Each point is reached from the start by the listed moves, each made once or not at all, plus a little noise. Is the number of moves made odd or even? Then give how often each move was made.
In the rows, 128 means zero.

Moves:
(1): [138 153  81 135]
(2): [155 187 206  85]
Start: [123 143 141 125]
Points:
[131 169  93 130] -> odd (1, 0)
[168 223 171  89] -> even (1, 1)
[122 143 145 129] -> even (0, 0)

Moves:
(1): [148  91  89 139 134 128 149 123 133 189  97]
(2): [147 150 135 115 109 135 102  84 157 148  92]
(3): [147 139 159 121 106 100 183 117 154  78 110]
(4): [ 89 143 152 185 119 136 152  92 130 137 185]
(5): [127 143 129 112 161 146 139 142 176 121 115]
(6): [199 113 140  84 130 179 132 118 120 143 155]
(7): [101 123 122 121 166 101 166  87 125 143 187]
(8): [133 156 136 117 101 151 148 149 116 157 120]
Start: [122 166 122 161 172 115  79 114 100  95 111]
Points:
[167 134 144 167 187 111 225  17 125 145 208] -> odd (1, 0, 1, 1, 0, 1, 1, 0)
[ 94 160 107 213 203 144 136  87 151 162 131] -> odd (1, 0, 0, 1, 1, 0, 0, 0)
[207 186 146  93 188 188  68  75 169 125  86] -> odd (0, 1, 0, 0, 1, 1, 0, 0)
[184 227 205 144 152 181 185  94 151  88 152] -> odd (0, 0, 1, 1, 1, 1, 0, 1)
[173 182 167 163 147 179  85  20 120 141 156] -> odd (0, 1, 0, 1, 0, 1, 0, 0)

Moves:
(1): [178 155 100 113 122 116 156 126 109  87 155 128 139 135]
(2): [137 162 152 121 130 126 145 102 130 139 135  76 111 122]
(3): [145 143 153 142 117 120 127 129 109 138 123 125 148 135]
(4): [119 152 120 162 120 137 139 141 124 128 130 137 108 137]
(5): [133 126 121 138 154 119 129 131 149 132 139 124 141 141]
(6): [109 114 153 143 127 157 127 119 116 114 152 118 157 140]
(7): [140 142 136 113 116 119 147 142 161 133 106 100 130 141]
(8): [149 123 127 127 147 124  77 171 122 115 140 131 136 110]
(9): [158 147 140 123 130 123 127 100 188 105 131 156 129 140]
(10): [115 140  74 120 120 151 139 149 151 162 131 111 156 126]
(11): [129 132 136 111 109 109 136 149 150 155 150 140 138 121]
(12): [121 119 147 117 136 165 106 132  94 138 143 170 121 152]
Start: [151 138 135 113 105 131 115 136 140 121 153 146 115 116]
Points:
[236 199 184 112 115 103 111 169 131 106 249  93 187 124] -> odd (1, 1, 1, 0, 1, 1, 0, 1, 0, 0, 1, 0)
[177 207 134 158  91 155 153 155 239 140 168 121 187 180] -> odd (0, 0, 1, 1, 1, 1, 1, 0, 1, 1, 0, 0)
[198 167 107  98  99 114 143 135 123  80 182 146 129 123] -> odd (1, 0, 0, 0, 0, 0, 0, 0, 0, 0, 0, 0)

Moves:
(1): [131 135 120 129 129 134 152  97 144 105 121 138 117 144 122 128 129 107
 130 153 128 144 133 113]
(2): [149 141 123 125 123 125 124 148 139 130 117 115 133 134 139 129 112 118
 143 141 129 138 143 123]
(3): [126 146 141 138 126 122 126 146 134 151 109 109 121 137 113 115 119 128
 138 121 133 122 118 128]
(4): [135 105 125 124 139 124 106 136 155 130 104 132 129 118 127 138 139 128
 144 137 123 107 128 136]
(5): [113 126 141 122 145 129 110 135 137 142 134 124 137 128 126 130 118 117
 113 114 128 115 120 128]
(6): [112 128 129 120 130 134 127 140 132 136 106 123 126 130 131 131 130 120
 127 125 123 136 144 127]
(7): [109 132 126 130 126 110 136 123 150 135 122 127 162 132 130 138 117 138
 134 148 114 129 134 136]
(8): [135 121 122 139 141 120 136 137 137 138 124 129 125 138 127 116 132 130
 129 115 133 133 134 123]
(9): [134 123 131 138 124 126 130 134 136 130 132 129 134 118 124 138 131 124
 137 128 146 122 124 120]
(10): [125 105 144 111 142 126 124 116 123 150 133 114 124 116 134 122 121 136
 134 112 122 130 120 144]
(11): [131 109 119 137 149 141 130 116 120 152 119 135 118 122 135 126 111 131
 127 142 119 113 125 125]
(12): [130 116 151 128 116 112 135 138 128 131 118 142 132 127 134 130 121 140
 126 134 110 131 128 125]
(13): [130 137 131 146 139 109 104 124 130 150 121 120 151 110 123 115 132 126
 133 114 124 135 109 124]
(14): [126 114 135 130 130 115 129 111 117 107  99 133 138 159 144 109 109 137
 109 129 144 128 139 135]
(15): [143 135 132 132 127 141 131 126 137 135 124 118 138 111 151 125 131 137
 120 129 126 108 116 132]
(16): [138 122 108 124 125 141 139 129 120 123 107 127 135 151 146 148 116 140
 119 132 115 146 123 142]
(17): [133 124 127 136 138 123 111 109 130 138 122 131 105 135 123 133 129 130
 136 117 134 131 142 120]
(18): [142 132 130 133 122 121 129 136 137 129 120 131 142 113 109 129 116 139
 115 128 135 134 124 131]
(19): [123 129 126 124 135 146 129 135 128 122 125 124 127 123 139 138 122 136
 141 120 113 132 137 120]
(20): [132 127 131 103 123 118 141 137 110 127 134 118 114 133 126 127 141 136
 130 152 137 138 123 119]
(21): [134 139 134 121 142 130 138 138 113 135 124 123 125 117 126 137 127 133
 131 127 139 120 128 134]
(22): [117 138 130 146 128 118 123 137 146 126 130 119 124 121 129 134 130 127
 129 130 131 133 128 133]
(23): [136 118 161 131 141 162 106 127 113 114 152 126 126 134 113 122 158 123
 124 120 135 122 128 142]
(24): [120 139 129 125 128 125 130 123 127 129 135 142 129 129 125 113 133 138
 129 122 135 134 122 134]
Start: [123 121 134 121 139 145 139 135 119 121 125 116 133 129 120 132 137 137
 119 120 120 114 125 110]
Points:
[141 115 214 103 172 113 125 170 181 167  45  71 120 129  84 154 133 147
 170 174 121 136 156 129] -> even (1, 1, 1, 1, 0, 1, 1, 0, 0, 1, 0, 1, 0, 0, 0, 0, 1, 1, 0, 1, 1, 1, 1, 0)
[132  73 126  94 211 161 189  94  91 150  42 117  86 180 156 134 104 171
 136 131 144 156 157 101] -> odd (1, 0, 0, 0, 0, 1, 0, 1, 1, 1, 1, 0, 0, 1, 0, 1, 1, 0, 1, 1, 1, 0, 0, 1)
[156  81 127 128 193 125 141 132 176 134   7  92 113 176 154 159 105 131
 154 132 149 143 178 122] -> even (1, 1, 0, 1, 0, 1, 0, 1, 1, 1, 0, 0, 0, 1, 0, 1, 1, 0, 0, 0, 1, 1, 0, 0)
[100 113 181 136 190 126 112 155 166 212  58  74 188  85 171 186  99 177
 137  86  80 117 114 131] -> odd (0, 0, 0, 0, 1, 1, 1, 0, 1, 1, 0, 1, 1, 0, 1, 1, 1, 0, 1, 0, 1, 1, 0, 0)
[ 92 108 162 126 163 100 179  95 144 153  81  99 134 162 121 103  97 159
 138 177 149 126 112 117] -> even (1, 0, 1, 0, 0, 0, 1, 0, 1, 1, 1, 0, 0, 1, 0, 0, 0, 0, 0, 1, 0, 1, 0, 1)
[153 127 123 146 174 136 104 151 190 182  62 109 210  70 145 133  97 175
 154 149  86  92 112 119] -> odd (0, 1, 0, 1, 0, 0, 1, 0, 0, 0, 1, 0, 1, 0, 1, 0, 0, 1, 1, 0, 0, 0, 0, 1)
[ 94  96 181 152 192 164 145 148 182 145  89 125 160 133 107 145 113 137
 108 140  81 127 153 106] -> odd (1, 0, 0, 0, 1, 1, 1, 1, 0, 0, 1, 1, 0, 0, 0, 0, 0, 1, 1, 0, 0, 1, 1, 0)
[ 99 160 200 111 172 158 123 228 150 162 101  44 155 129 106 163 133 129
 159 139 140 113 144 113] -> odd (0, 1, 1, 0, 1, 1, 1, 0, 1, 0, 0, 0, 0, 0, 0, 0, 0, 0, 1, 1, 1, 1, 1, 0)
[132 125 135  95 114 125 179 178 132 125  93 118 176 152 157 169 106 182
 154 175  96 161 136 105] -> even (0, 1, 0, 0, 0, 0, 1, 0, 1, 0, 0, 1, 0, 0, 0, 1, 0, 0, 1, 1, 0, 0, 0, 1)
[ 95 105 149 123 156 151 185  91 147 123  44 147 167 154 178 119  88 169
 113 170  80 117 152 105] -> odd (1, 0, 0, 0, 0, 1, 1, 0, 0, 0, 1, 1, 0, 1, 1, 0, 0, 0, 1, 0, 0, 0, 0, 1)

Moves:
(1): [132 130 121 133 127 123 122 115 115 141 108 118 113 126 135 113 116 119
 122 131 127 134 128 139 140 126]
(2): [118 121 127 127 123 118 127 137 141 128 121 123 122 114 141 114 117 155
 143 131 112 129 138 144 133 120]
(3): [130 123 131 138 109 113 122 123 118 134 131 139 128 124 122 135 127 116
 117 124 122 124 129 125 140 137]
(4): [121 128 125 153 123 114 132 147 128 141 139 127 126 124 119 115 136 135
 113 124 134 139 131 146 138 123]
(5): [133 131 151 133 125 119 110 113 151 143 146 117 120 111 133 124 115 147
 127 119 120 128 124 117 119 128]
(6): [106 117 123 125 143 147 125 135 125 115 125 107 129 126 108 134 134 144
 119 140 103 138 127 130 130 149]
(7): [118 115 125 105 138 119 133 137 101 163 129 112 138 130 145 117 107 127
 128 121  97 125 116 146 127 160]
(8): [125  99 130 126 129 126 124 123 110 120 126 125 129 135 117 109 117 131
 124 133 142 126 128 123 125 129]
(9): [129 128 130 114 103 118 129 144 139 159 117 141 143 135 126 113 132 113
 129 138 137 138 115 118 108 115]
(10): [140 120 124 124 131 125 118 124 120 134 145 128 128 140 117 136 114 135
 134 134 124 137 137 118 122 131]
(11): [128 111 121 113 120 132 130 134 128 117 129 138 125 120 133 136 139 121
 118 115 124 138 130  99 120 114]
(12): [138 131 136 136 145 144 125 132 116 131 137 136 124 132 126 120 135 115
 135 144 123 124 140 134 125 112]
(13): [108 119 138 136 132 139 150  99 129 138 111 119 135 131 105 120 123 125
 132 121 130 123 113 128 136 124]
(14): [122 150 143 122 124 131 105 146 113 123 132 101 149 140 132 126 127 125
 124 138 119 136 136 146 124 127]
(15): [143 138 125  96 134 118 118 128 107 133 120 122 135 115 135 122 116 141
 108 129 141 128 155 139 130 119]
(16): [130 125 129 140 151 103 110 107 140 110 134 138 131 114 113 149 113 105
 125 107 115 131 149 120  97 124]
(17): [111 105 148 125 114 122 135 130 123 132 118 117 122 118 125 132 144 146
 123 129 138 132 123 123 122 121]
(18): [155 120 138 106 127 132 153 137 127 121 103 110 124 109 123 134 106 136
 129 123 151 117 136 119 122 115]
(19): [133 126 120 124 123 147 131 135 141 125 143 130 135 133 140 144 118 135
 134 150 115 122 122 142 117 121]
(20): [134 139 120 117 145 127 139 124 106 121 147 125 143  99 116 117 137 101
 134 135 130 163 128 136 115 153]
(21): [121 116 127 126 122 136 118 138 132 129 135 123 135 133 131 127 134 122
 139 111 129 117 137 138 121 137]
(22): [128 115 137 102 130 112 111 129 139 110 122 138 137 143 126 122 164 109
 119 132 114 147 127 136 129 100]
(23): [114 133 136 135 117 114 145 142 132 130 145 131 118 138 108 116 122 107
 107 121 133 140 173 141 119 144]
(24): [120 124 124 109 122 128 131 121 146 120 136 142 105 126 119 122 131 148
 144 110 101 123 129 145 101 114]
Start: [130 137 117 111 109 136 140 138 135 141 122 114 128 115 134 113 129 138
 124 134 138 152 118 129 109 127]
Points:
[ 87 107 100  51 112 110 156 185 107 166 149  95 108  99 105  80 117 165
  64  99  77 186 184 179  80 154] -> odd (0, 0, 0, 1, 0, 1, 1, 0, 0, 0, 1, 0, 0, 0, 1, 0, 0, 0, 0, 0, 0, 0, 1, 1)
[ 82  61 168  62  53  80  78 140 164 127 143 101 119 113  82  94 131 111
  64 129  55 217 167 139   7  83] -> even (1, 0, 1, 0, 1, 1, 0, 1, 1, 0, 1, 0, 0, 1, 0, 1, 1, 0, 1, 0, 0, 1, 1, 1)
[ 99  60 128  40  88 148 163 143  75 156 124  51 121 132  74  90  44 142
  93 130  65 169 159 164  67 152] -> odd (1, 0, 1, 0, 0, 1, 1, 1, 0, 1, 1, 0, 1, 1, 0, 0, 0, 1, 1, 0, 0, 0, 1, 1)
[ 76  16 157  84  76  99 145 124 176 160  79  66  95  49  71  61  91 193
 119  72 111 173 135 124  29  76] -> even (1, 1, 0, 1, 1, 1, 0, 1, 1, 0, 1, 0, 1, 0, 0, 1, 1, 1, 0, 0, 1, 0, 0, 1)
[121  67 106  56  99  97 120 160 114 158 140 126 125  51 119  56 123 134
 125 129 114 202 179 184   9  65] -> even (1, 1, 0, 1, 0, 0, 0, 1, 1, 0, 1, 1, 0, 0, 1, 1, 1, 0, 1, 1, 1, 0, 0, 1)
[ 69  70 128  93  85 136 166 193 115 169 177 114  99 108 101 102 144 152
  83 132  50 175 160 180  69 144] -> even (0, 0, 1, 1, 0, 1, 1, 0, 0, 0, 1, 1, 0, 0, 0, 0, 1, 0, 1, 0, 0, 0, 1, 1)
[108 104 152 113 126 102 122 132  74 142 146  81 169  58  92  79 101 131
  99 165 123 193 175 197  76 102] -> even (0, 1, 1, 1, 0, 0, 0, 1, 0, 0, 0, 1, 1, 1, 1, 1, 1, 0, 1, 1, 0, 0, 0, 0)
[137  88 140  68 102  50 147 166 151 149 177 106 138  38 118 100  93  93
  83 101  68 217 183 166  49 130] -> even (0, 1, 1, 1, 1, 0, 1, 0, 0, 0, 1, 0, 0, 0, 0, 1, 0, 1, 1, 1, 0, 1, 1, 0)
[147 117 166 122  94  46 127 136 176 135 147 120 116  82  80 111 115  94
  64  90 131 179 192 136  76 103] -> odd (0, 0, 1, 1, 1, 0, 0, 0, 0, 0, 0, 0, 0, 0, 0, 1, 0, 1, 0, 0, 0, 1, 1, 0)
[120  52 117  73 124 124 156 169 117 147 136  68 135  77 104 157  87 170
  95 127  90 180 140 120  51 136] -> odd (0, 0, 0, 1, 0, 1, 1, 0, 0, 1, 1, 0, 0, 0, 0, 1, 1, 1, 1, 0, 0, 0, 0, 0)

Moves:
(1): [124 123 122 120 124 138 115 148  90 127 136 128 133 133 126 147 129 119
 107 128 121 142 125 132]
(2): [119 136 132 127 125 126 137 132 134 118 126 139 141 139 143 117 132 134
 129 130 140 108 127 142]
(3): [124 138 119 126 126 127 121 120 147 136 134 143 115 130 114 119 112 129
 117 127 126 142 115 130]
(4): [118 108 151 140 114 121 148 141 139 104 124 126 129 112 126 126 159 141
 148 124 133 114 132 164]
(5): [124 130 128 154 126 149 127 129 102 118 116 134 124 131 127 154 137 127
 130 100 123 133 123 133]
(6): [119 135 133 136 118 146 123 123 123 131 138 116 140 149 128 112 117 128
 129 131 142 124 130 138]
(7): [127 120 104 129 124 145 123 118 143 133 136 146 124 122 112 125 142 126
 155 134 138 103 134 137]
(8): [145 112 121 102 110 157 109 108 131 128 137 128 120 124 148 132  87 116
 120 155 104 122 150 148]
(9): [130 128 130 141 117 111 134 134 137 135 134 135 118 116 141 139 136 117
 144 125 128 125 136 130]
(10): [107 122 141 153 145 156 136 107 141 122 141 158 132 136 128 108 119 134
 134 154 153 111 146 137]
(11): [103 122 130 130 144 130 139 126 114 118 122 153 123 118  91 137 119 120
 118 113 107 149 153  84]
(12): [149 132 149 152 106 129 125 133 141 139  94 141 144 110 131 140 140 120
 144 116 123 126 119 139]
(13): [154 131 125 121 121 157 135 128 121 114 119 125 135 136 136 136 139 112
 112 117 118 146 116 104]
(14): [117 128 127 132 118 125 136 122 135 137 125 127 139 121 129 132 122 140
 134 132 138 118 117 135]
(15): [125 130 141 105 112 136 105 107 131 122 137 141 122 108 132 128 129 134
 131 118 135 123 132 124]
(16): [137 142 135  92 129 122 145 124 112 159 141 136 102 123 132 116 100 143
 108 129 113 123 139 111]
(17): [109 119 129 126 130 128 145 117 125 133 111 128 121 109 128 111 147 126
 130 125 133 130 133 161]
(18): [109 140 130 140 135 132 113 136 129 132 124 129 133 112 115 129 132 124
 122 116 125 119 112 127]
(19): [122 126 112 154 123 130 118 122 115 118 120 124  95 136 121 129 126 133
  88  98 124 130 125 104]
(20): [114 127 129 128 138 147 115 141 153 132 129 130 136 140 121 136 120 125
 122 120 139 138 136 126]
(21): [139 145 131 119 120 134 119 129 121 124 117 114 118 137 140 135 145 131
 134 138 125 123 126 115]
(22): [100 114 156 144 123 127 133 137 118 146  88 147 105 106 124 128 156 126
 163 110 121 127  93 120]
(23): [126 146 123 117 115 117 120 160 100 133 121 103  86 119 156 107 103 136
 119 130 145 144 141  88]
(24): [140 126 125 114 131 137 128 117 121  98 138 113 122 147 118 147 116 111
 116 135 139 127 148 127]
Start: [133 145 133 149 126 103 139 150 144 131 128 128 120  90 116 130 125 128
 118 132 139 100 113 141]
Points:
[ 66 142 171 249  55 202  99 137 142 130  80 175  41  67 118 149 123 125
 163  73 223  61 126 112] -> odd (0, 0, 0, 0, 1, 1, 1, 0, 1, 1, 0, 1, 0, 1, 1, 0, 0, 0, 1, 1, 0, 1, 1, 1)
[100 138 114 172  87 213 107 130 150 115 164 141  84 114 141 138  44 106
 140 170 204  63 193 158] -> even (0, 0, 0, 0, 1, 1, 1, 1, 1, 1, 0, 0, 0, 1, 0, 0, 0, 0, 0, 1, 0, 0, 1, 1)
[ 38 130 161 225  88 142 129 168 166 137  69 143  60  47  96 120 224 125
 170  71 167  52  92 183] -> even (0, 0, 0, 1, 0, 1, 1, 0, 1, 0, 0, 0, 0, 0, 0, 0, 1, 1, 1, 1, 1, 1, 0, 0)

Moves:
(1): [124 140 114 117 124 123 114 110 131 136 127 114 117 137 140 115 142 139
 128 129 142 124 126 140 102 129 135]
(2): [107 139 145 147 126 140 123 135 124 146 127 123 116 126 117 130 113 126
 118 115 114 122 121 140 132 130 134]
(3): [139 135 136 129 124 129 126 134 133 115 117 126 144 137 125 122 135 123
 127 119 114 118 128 119 134 141 126]
(4): [130 127 136 121 128 134 114 124 134 132 132 118 114 120 138 110 121 153
 120 136 127 120 132 119 137 115 118]
(5): [ 88 115 158 132 125 132 148 116 134 146 123  99 125 134 120 145 103 121
 113  93 157 135 117 142 140 137 142]
(6): [127 149 111 119 134 128 110 118 125 145 112 104 124 147 108 136 132 133
 124 149 128 121 126 129 137 132 129]
(7): [110 127 140 128 146 143 106 131 115 141 135 124 135 134 122 136 111 113
 130 121 110 142 115 147 123 142 131]
(8): [125 104 121 138 131 126 128 160 148 122 120 140 133 119 133 112 130 137
 140 128 125 105 125 126 135 115 120]
(9): [123 134 124 129 118 132 124 129 128 131 141 132 153 138 129 150 123 119
 109 146 162 136 125 134 131 126 112]
(10): [131 115 147 131 119 155 138 140 122 152 140 124 120 130 118 126 115 115
 120 129 128 133 140 121 143 132 129]
(11): [122 141 122 138 126 114 118 127 115 134 124 119 140 139 125 120 131 137
 140 144 126 137 141 125 115 133 133]
(12): [101 143 139 125 131 151 137 105 120 143 106 108 125 135 135 116 116 137
 105 147 124 138 133 135 103 126 150]
(13): [101 133 148 127 119 121 112 112 136 153 120 126 136 129 143 118 123 148
 147 138 127  96 130 115 109 112 149]
(14): [126 109 151 137 117 134 154 135 111 122 134 137 119 135 119 128 114 120
 126 120 140 142 124 124 112 149  99]
(15): [133  99 121 152 132 110 106 128 137 127  97 138 123 128 115 128 142 131
 113 128 127 128 111 111 122 111 129]
(16): [131 135 114 131 129 136 109 121 138 104 132 130 122 127 113 141 143 154
 131 126 121 109 123  96 112 120 125]
(17): [129 113 133 131 125 119 119 141 126 121 114 121 106 106 137 145 144 113
 131 127  90 130 115 127 147 154 139]
(18): [106 115 135 124 130 120 149 139 134 154 130 124 127 135 123 123  90  98
 109 136 129 134 119 101 135 158 113]
(19): [149 121 144 125 113 123 119 158 164 118 110 134 138 108 110 131 132 142
 129 124 112 121 123 133 122 118 133]
(20): [131 113 133 134 135 122 138 128 140 127 139 135 136 109 126 115 141 127
 146 125 128 125 125 124 137 139 121]
(21): [156 145 104 103 131 113 150 159 128 123 104 136 144 101 123 138 149 133
 115 123 119 139 118 101 127 156 134]
(22): [126 126 133 150 136 152 133 133 112 156 123 119 129 121 144 128 126 113
 168 121 116 144 162 137 130 114  94]
(23): [124 129 141 132 156 134 149 130 102 134 158 115 118 122 135 129  80 116
 119 131 153 115 134 131 110 139 124]
(24): [123 137 127 129 110 132 109 107 139 132 111 136 129 128 113 123 134 141
 142 120 125 117 148 122 134 137 134]
Start: [144 129 107 160 166 124 140 132 105 131 125 119 156 158 110 123 127 131
 119 119 153  95  97 145 137 111 126]
Points:
[ 55  87 243 183 175 195 171 130 109 189 142  73 152 145  73 127  23 144
 103  89 175  71  81 135  68 144 150] -> even (0, 0, 0, 0, 1, 0, 1, 0, 0, 1, 0, 1, 1, 1, 0, 1, 0, 0, 1, 1, 0, 0, 1, 0)
[129 116 153 206 166 148 173 209  87 162  57  98 155  99 124  81 140 144
 147 114  69 108 114 118 135 174  84] -> odd (0, 1, 1, 1, 0, 0, 0, 1, 0, 0, 1, 1, 0, 1, 0, 0, 1, 0, 0, 1, 1, 1, 0, 0)
[ 59  97 168 249 152 146  90 137 131 201  70  75 179 175  72 115 110 183
 146 116 171  41  95  95 125  94  64] -> even (0, 1, 1, 1, 1, 1, 0, 1, 1, 0, 1, 0, 1, 1, 1, 1, 0, 0, 0, 1, 0, 1, 0, 0)
[ 18 138 190 175 200 187 144 161  81 244  58  10 115 144 111 120  24 133
  93 101 112  54  71  98  82 203 113] -> odd (1, 1, 1, 1, 1, 1, 1, 1, 0, 0, 0, 1, 1, 1, 0, 1, 1, 1, 0, 0, 1, 1, 1, 0)
[144 159 119 185 163 133  86 191 114 195  43  94 173  98  54 146 158 131
 181 106  40 116 110 154 160 188 125] -> even (0, 1, 0, 0, 0, 1, 1, 0, 0, 0, 1, 0, 0, 0, 0, 0, 1, 0, 1, 1, 1, 1, 0, 1)
[ 87 155 176 172 151 133 193 132 106 181  81  71 153 122  67 107  72 161
  93  79 185 101 102 157  63 198 154] -> odd (1, 1, 0, 0, 1, 0, 0, 0, 0, 0, 1, 1, 0, 1, 0, 0, 0, 0, 1, 1, 1, 0, 1, 1)
[124  93 168 209 139 181 150 199 121 202 114  97 137 134  51 167  92  82
 120 128 113 103  91 102 168 176  46] -> odd (0, 1, 0, 0, 0, 1, 0, 0, 1, 1, 0, 0, 0, 1, 0, 1, 1, 1, 1, 1, 0, 1, 0, 0)
[140  75 126 195 145  84 120 196 160 117  18 136 170  89  81 107 180 202
 135 139  86  56  55  53  70 139 150] -> odd (0, 0, 0, 0, 0, 0, 0, 1, 0, 0, 1, 1, 1, 1, 1, 1, 1, 0, 1, 1, 1, 0, 0, 0)
[143 107 134 171 160  99 175 204 109 168  99 123 158 136  69 143  59 105
  29 117 196 105  44 109  78 175  86] -> odd (1, 1, 0, 0, 0, 0, 0, 0, 1, 0, 0, 0, 0, 1, 1, 0, 0, 1, 1, 0, 1, 0, 1, 0)
[ 88  94 202 207 160 153 161 243 148 224 102  68 178  85  94 129  48 129
 125 105 122  40  98  63 154 178 103] -> odd (0, 1, 1, 1, 1, 0, 0, 1, 1, 1, 1, 0, 1, 0, 0, 1, 1, 1, 1, 1, 1, 1, 1, 0)
